Each row is a point. Each copy is the shape, with its points in the same order, turned, moved and blurred by noise. Say if it was mirrored as well.
In the rows, zero is written as 128.

Shape, 8 rows:
[[151  99 183]
 [ 95 144 111]
 [106 110 126]
 [148 156 101]
 [117 135 123]
 [ 69 148  87]
 [174 131 145]
 [107 147 142]]
Copy 1 (8 x 3):
[[105 147 187]
 [151 138  92]
 [118 134 113]
 [169 102 118]
 [149 139 117]
 [149 145  53]
 [148 118 177]
 [150 157 124]]
Copy 1 is: only turned
Copy 2 (8 x 3):
[[178 165 121]
 [ 95 107 128]
 [121 122 106]
 [135  81 160]
 [117 116 131]
 [ 66  90 121]
 [175 120 153]
 [111 134 145]]
Copy 2 is: mirrored

Shape, 9 rows:
[[137 116 159 117]
 [ 79 125 115 108]
 [112 205 121 123]
 [163 154 114 130]
 [103  99 120 142]
 [120 122 108 143]
 [104  76 128 185]
 [151 117 128 171]
 [133  98  89 137]]
Copy 1 (9 x 4):
[[162 119 123 118]
 [ 96 104  96 104]
 [ 93 114 111 192]
 [126 147 153 151]
 [117  96 138  90]
 [109 109 148 113]
 [135  65 172  78]
 [140 104 182 123]
 [108 131 158  89]]
Copy 1 is: mirrored
Copy 2:
[[158 153 146 130]
 [140 139  88  88]
 [ 66 164 117 115]
 [106 122 153 137]
 [159 121  91 131]
 [132 118 104 133]
 [179 116  76 171]
 [139 117 125 175]
 [147  87 114 132]]
Copy 2 is: mirrored
Copy 3, 9 rows:
[[127 149 116 115]
 [175 106 154 115]
 [130 127 177 190]
 [131 128 105 173]
 [149  96 113 109]
 [145 101 110 138]
 [115  60  94  87]
 [106 102  90 136]
 [159  97  86 135]]
Copy 3 is: mirrored
Copy 4 (9 x 4):
[[160 142 117  88]
 [127 170 102 147]
 [192 139 141 181]
 [164  95 137 129]
 [108 154 132 114]
 [123 132 138 128]
 [ 86 159 165  89]
 [132 115 167  97]
 [100 114 126 121]]
Copy 4 is: only turned

Shape (9 x 6):
[[ 92  99  76 153 183 142]
 [155  84 132 111 186 109]
 [ 91 156 136  87 151 114]
 [ 87 118 154 154  99 107]
 [141 161 149 163 117 167]
 [100 125 144 162 148 164]
 [114 118 132 112 107 132]
 [132 152 117 143 106 168]
 [140 151 150 158 149 131]]
Copy 1:
[[136 207 111  92  88 158]
 [124 148 169  56 107 116]
 [ 81 143 102 129 111 101]
 [104 120 139 157  91 171]
 [169 136 132 169 145 134]
 [144 174 148 156 102 145]
 [103 138 132 128 135 157]
 [150 152 112 154 157 154]
 [164 129 136 136 110 121]]
Copy 1 is: mirrored
Copy 2:
[[ 82 108  46 142 108 121]
 [ 75 143 100 100 157 159]
 [113  71 115 110 105 188]
 [159 136 111 149  85 172]
 [139 105 158 129  90  97]
 [110 122 118 148  72 122]
 [130 108 130 152 126 162]
 [141  86 142 149 112 105]
 [125 123 135  95  99 117]]
Copy 2 is: mirrored

Shape, 13 rows:
[[128 102 124 168 119 159 118 161]
 [117 131 123 144 125 113 115 148]
 [131 138 121 155 108 117 170 142]
 [117 162 104 152 159 104 166 130]
 [142 128 105 129 105 101 126 152]
 [119 122 123 158 155 196 142 147]
 [149 106 125 129 152 109 156  95]
 [125 114  85 153 153 144 133  10]
 [120 129  91 151 133 157 141 141]
 [115 190 130  90  91 102 122 128]
 [139 124 117 168 130 131 138 156]
 [199 161 115 126 141 111 140 162]
 [121 126 109  29 105 131 125 129]]
Copy 1 (13 x 8):
[[146 136 117 159 146 181  98 154]
 [118 143 103 144 133 144 121 147]
 [169 142  96 161 144 132 143 124]
 [126 160 121 148 151 124 168 115]
 [139 122  91 138 116 136 142 162]
 [140 139 143 148 163 204 120 118]
 [151 117 153 120 148 104 126 131]
 [ 94  59 158 139 208  88 101  93]
 [127 127 124 148 168 170 141 133]
 [104 122  62 119  90 122 161 104]
 [145 141 126 170 137 152 124 150]
 [158 119 135 176  78 132 171 152]
 [116  74  97  58 108 159 179 132]]
Copy 1 is: mirrored
Copy 2, 13 rows:
[[151 156 105 113 103 151 103 146]
 [139 138 121 154 119 140 128 162]
 [125 131 138 160 139 134  96 125]
 [136 135 154 178 161 163 135 133]
 [141 143 108 164 133 105 124 150]
 [162 150 150  87 115 170 116 123]
 [ 99 120 119 122 174 135 145 138]
 [ 60 141 106 113 152 176 207  83]
 [144 169 136 130 130 149 128 119]
 [131 105 157 194 103  86 158 137]
 [151 143 115 141 135 152 102 138]
 [186 103 114 154 181 107 126 132]
 [127 153 165 125 122  39 177 155]]
Copy 2 is: mirrored
Copy 3:
[[162 114  97 141 162 131 111  91]
 [136 135 114 134 128 129 131 115]
 [122 102 115 172 133 156 142 118]
 [ 90 128 122 142 119 184 120 117]
 [120 122  95 144 118 118 148 113]
 [158  84 104 123 176 171  81 113]
 [ 90 105 122 159 123 124  85 144]
 [117 130  75 180  84 154  17 159]
 [129 112  83 135 144 163 107 117]
 [143 122 124 120  77 143 169 166]
 [132 109 106 150 147 145 122  88]
 [ 92  67 118 116 100 122 144  94]
 [121 103  84 100 124 104 146 214]]
Copy 3 is: only turned
